Rows are points. Before rounding, the points of a table are all equally far from one centre. They may lie mostly on one side of it. Write the centre, to within rounding.

Points (7 x 3):
-37; -44; 16
-60; 2; -9
-12; -25; 37
-58; 7; 5
-51; 17; 10
-47; 1; 29
-51; -1; 25
Centre: -19; -9; -2

Points (17 x 11):
-31; -19; 19; 19; -8; 27; 6; 19; -2; 21; 38
-8; -22; 31; -21; -30; 15; -32; -12; 14; 22; 47
-8; -6; 34; -6; 9; 7; 10; -31; -16; 13; 48
-39; 10; 11; 23; -58; 9; -1; -34; 6; -5; 26
-15; 32; 25; 1; -45; -4; -11; -2; 33; 33; 55
-28; -18; 14; 54; -47; -1; -13; -30; -37; 46; 16
-21; 25; 19; 17; -12; -6; -39; 27; -24; 7; 35
-31; 0; 12; 18; -60; 26; -8; 4; 34; 18; 14
-13; 0; 15; 39; -22; -6; -10; -27; -14; -15; 39
-31; 23; 18; 56; -34; -8; -10; 18; -4; 12; 28
20; -9; 7; 1; -34; 5; -35; 10; -4; 57; 55
-3; 4; 34; 38; -29; -18; -32; -2; 11; 33; 54
28; 5; 20; -19; -32; -5; -55; -23; -25; 43; 33
-12; -35; 30; 10; -18; -13; -36; 0; 9; -2; 22
7; 36; 37; 3; -47; 16; 26; -19; -18; -11; 45
-18; 7; 37; 38; -15; -7; -39; -14; 5; 20; 36
10; -6; 16; 48; -19; -16; -11; -29; 1; 20; 47
Centre: -2; 5; 22; 0; -41; -10; 3; -3; -17; 31; 7

Points (24 x 20):
32; 19; 15; -29; -8; 6; 9; 10; -33; -21; -14; 21; 19; 10; -27; -53; 20; 32; -18; -22
16; -1; 15; -5; -9; 35; -1; 9; -6; -35; -27; 2; -37; -6; -15; -42; 44; 26; -50; -23
18; 26; 15; -12; -19; 17; 18; 8; 3; -55; -4; 44; 8; 27; -15; -39; 24; 35; -15; 6
36; 0; 22; -5; -2; 14; 7; -21; -23; -39; -11; 0; 0; -10; -16; -49; 47; 37; -21; -15
-29; 9; -4; -10; -2; 0; 24; 3; -6; -26; 5; 36; -15; 15; 14; -39; 21; 41; -15; -17
21; 26; 11; -8; 25; 16; 40; -14; -17; -25; 4; 10; -13; -16; -14; -46; 19; 25; -21; -27
19; 8; -1; -3; -10; -2; 3; 38; -11; -19; 6; 0; -14; -4; -20; -32; 49; 46; -30; 13
41; 0; 15; -27; -26; 10; 24; 18; 3; -9; -38; 12; -3; -10; -18; -37; 43; 39; -24; -5
18; 6; 20; -31; 9; -4; 3; 7; -14; -17; 2; 37; 28; 23; 4; -1; 44; 60; -16; -15
15; -8; 20; -19; -14; 21; 25; 43; -15; -18; 7; 30; -27; 0; 19; -29; 30; 26; -26; -32
12; 7; 22; -26; 18; -20; 19; 38; -17; -58; -5; 22; -13; 9; -13; -15; 38; 15; -9; 8
48; 2; 37; -11; 28; 4; 5; 4; -29; -15; -24; 4; -5; -2; 1; -38; 43; 30; -16; 9
11; -3; 28; 8; -6; 4; 30; -29; -13; -16; 2; 10; -10; 14; -12; -36; 13; 42; -4; 15
23; -12; 12; -17; 26; -5; -9; 5; -3; -31; 10; 43; -11; 7; -16; -31; 48; 29; -25; -14
14; -3; 12; 10; 18; 8; 33; 19; -17; -31; 4; 16; -3; -6; 14; -30; 7; 58; -33; -5
5; -6; 24; -37; 16; 20; -6; 15; -20; -23; 11; 44; -15; -9; 18; -15; 38; 49; -31; -19
11; 15; 4; -7; -22; 9; 15; 14; -11; -17; 17; 18; 10; -4; -4; -40; 43; 13; -45; 14
-6; 5; 4; -31; 3; 9; 25; 16; -15; -19; 8; 21; 13; 7; -11; -35; 7; 48; -30; -30
8; 11; 14; -11; 9; 2; 41; 11; -13; -44; 8; 11; -24; 5; -10; -37; 49; 34; -15; -24
3; -29; 18; -23; 1; 33; -13; -16; -6; -23; -1; 17; -13; -27; -23; -12; 41; 42; -12; -25
31; 9; 25; -16; -17; 20; 27; 10; 6; -53; -12; -2; -32; 0; -26; -24; 26; 50; -33; -8
29; -8; 10; -30; -3; 37; -16; -7; -5; -20; 14; 3; 22; 19; -21; -4; 0; 20; -13; 1
23; 19; 16; 0; -3; 23; 22; 6; 3; -14; -13; -15; -14; -19; -11; -53; 46; 32; -20; -11
12; -3; 21; -20; -4; 20; 10; -16; -38; -36; 4; 31; -12; 12; 7; -39; 14; 30; -42; -38
Centre: 12; 18; 12; -3; -5; 12; 0; 5; -13; -22; -20; 18; -10; -3; -3; 2; 20; 20; -11; -12

Points:
1; -10; -8; 14; -15; -26; 16; 13; -25; 11; 8; 29; 20; 17; -3; 45; -4; 28; -19; -5; -51; 5; 27; 37
-2; -19; 7; 6; -23; -6; 10; -2; -12; 20; 13; 0; 7; 35; 4; 45; -16; 30; -26; -3; -60; 10; 10; 21
-2; -5; -24; 2; 9; -8; 14; 7; 3; 14; 11; 19; -5; 14; 40; 47; 3; 25; -9; 33; -50; 12; 15; 26
11; -14; -18; 16; 0; -6; 5; 2; -40; 28; -1; 13; 33; 40; -1; 47; 2; 23; -15; 15; -42; -5; 8; 8
-12; -8; -26; -11; -4; 3; 6; 17; -18; 39; 1; 24; -1; 22; 7; 38; 10; 32; -24; 6; -37; -6; 2; 20
-5; -23; -1; 17; 11; -17; 6; -13; -21; 25; -8; 19; -8; 10; 23; 13; -8; 29; -19; 14; -47; -1; 18; 34
-16; -14; -35; 12; 16; 8; 11; -16; -13; 25; 18; 18; 17; 44; 2; 26; -28; 13; -20; 6; -50; -2; 26; 19
8; -8; -13; 26; -7; 1; -11; 18; -16; 41; 31; 13; 16; 17; 4; 35; 5; 33; -1; 8; -47; 5; 13; 24
-11; -10; -17; -15; 8; -24; 27; -27; -9; 30; 18; 5; 15; 3; -12; 30; -11; 29; -8; 24; -47; 12; 11; 38
-10; 14; -18; 12; -1; 13; 6; -18; -20; 19; 1; 10; -26; 35; 6; 25; -9; 40; -16; 19; -45; -7; 23; 8
-18; 13; -9; 10; -12; -5; 21; -25; -15; 35; 6; 21; -13; 27; 13; 23; -18; 24; -17; 16; -55; 1; 24; 21
-9; -19; -7; 1; 6; 9; 25; -8; -47; 29; 11; 28; 9; 30; -2; 21; 0; 47; 2; 9; -56; 10; 21; 16
-13; 4; -3; 0; 15; -14; 21; -6; -23; 22; 2; -6; 5; 47; 21; 43; -17; 43; -20; -4; -51; 2; 14; 10
-22; 6; -26; 8; 1; -3; -9; -2; -39; 29; -16; -5; 13; 20; 34; 29; 28; 21; -3; -8; -41; 5; 25; 26
-13; -6; -26; -3; -8; 45; 16; -12; -33; 22; 1; 10; 0; 24; 17; 38; 18; 9; -22; 4; -39; 7; 8; 17
-5; 2; -25; 5; 2; 9; -12; -20; -20; 11; 13; 19; -6; 20; 5; 49; 0; 30; 1; 32; -55; 8; 13; 37
-4; 8; -1; 14; -22; 16; 14; 4; -3; 26; -3; 16; 12; 30; 23; 37; -15; 31; -8; -1; -55; -4; 15; 28
-4; -11; -3; 11; 9; -17; 18; -33; -15; 25; 11; 9; 18; 52; -10; 32; 9; 5; -33; 8; -32; -5; 8; 26
-12; 7; -29; 23; -4; 18; 6; 1; -22; 15; -2; 14; -4; 9; -9; 25; 19; 20; -33; 9; -32; 1; -2; 22
-15; 7; -16; -6; -7; -15; 1; -20; -19; 42; 5; 38; 6; 35; -5; 35; 5; 27; -15; 15; -26; 3; 6; 33
-27; 10; -14; 10; 8; 1; 3; 8; -18; 19; -8; 13; -3; 35; 0; 22; -4; 41; -20; 32; -41; 7; 22; 24
-9; 12; 10; 3; 3; -16; 1; -11; -14; 15; 10; 36; 2; 52; 6; 34; 11; 46; -21; 5; -36; -2; 16; 6
-6; -16; -25; 2; 2; -4; 8; -4; -15; 31; 10; 3; -9; 14; -8; 52; 4; 47; -18; 9; -36; 10; 23; 12
-13; -10; -2; 11; 1; 4; 30; -9; -18; 22; -8; 24; 17; 11; 21; 32; -4; 36; -8; -13; -54; -6; 20; 34
-12; -13; -18; 15; 0; -3; -2; -13; -43; 31; -15; 19; 21; 41; 1; 31; 1; 18; 1; 20; -55; 5; 23; 20
-32; -16; -35; 2; -9; -1; 12; -27; -17; 11; -13; 23; 30; 23; 8; 22; -7; 24; -12; -7; -33; 12; 21; 40
-14; -3; -32; 10; 7; -4; 15; -10; -36; 25; 2; 28; 15; 37; 30; 27; -8; 33; -6; 6; -46; 2; 13; 41
-7; -11; -30; 19; 6; 5; 16; -30; -14; 6; 2; 8; 14; 16; 6; 41; 17; 28; -20; 10; -42; -4; -8; 26
-24; -11; -24; 0; 0; 21; 0; 6; -22; 22; 14; 5; 4; 31; -4; 37; 18; 26; -20; 19; -34; -1; -5; 36
-12; -6; -22; 24; 0; 15; 12; 2; -20; 9; 3; 7; 14; 19; 22; 47; 15; 13; -12; -3; -47; 3; 3; 50
Centre: 2; 3; -8; -10; 1; -5; 8; -3; -18; 0; 15; 4; 9; 20; 7; 13; 1; 4; 8; -1; -25; 11; 18; 10
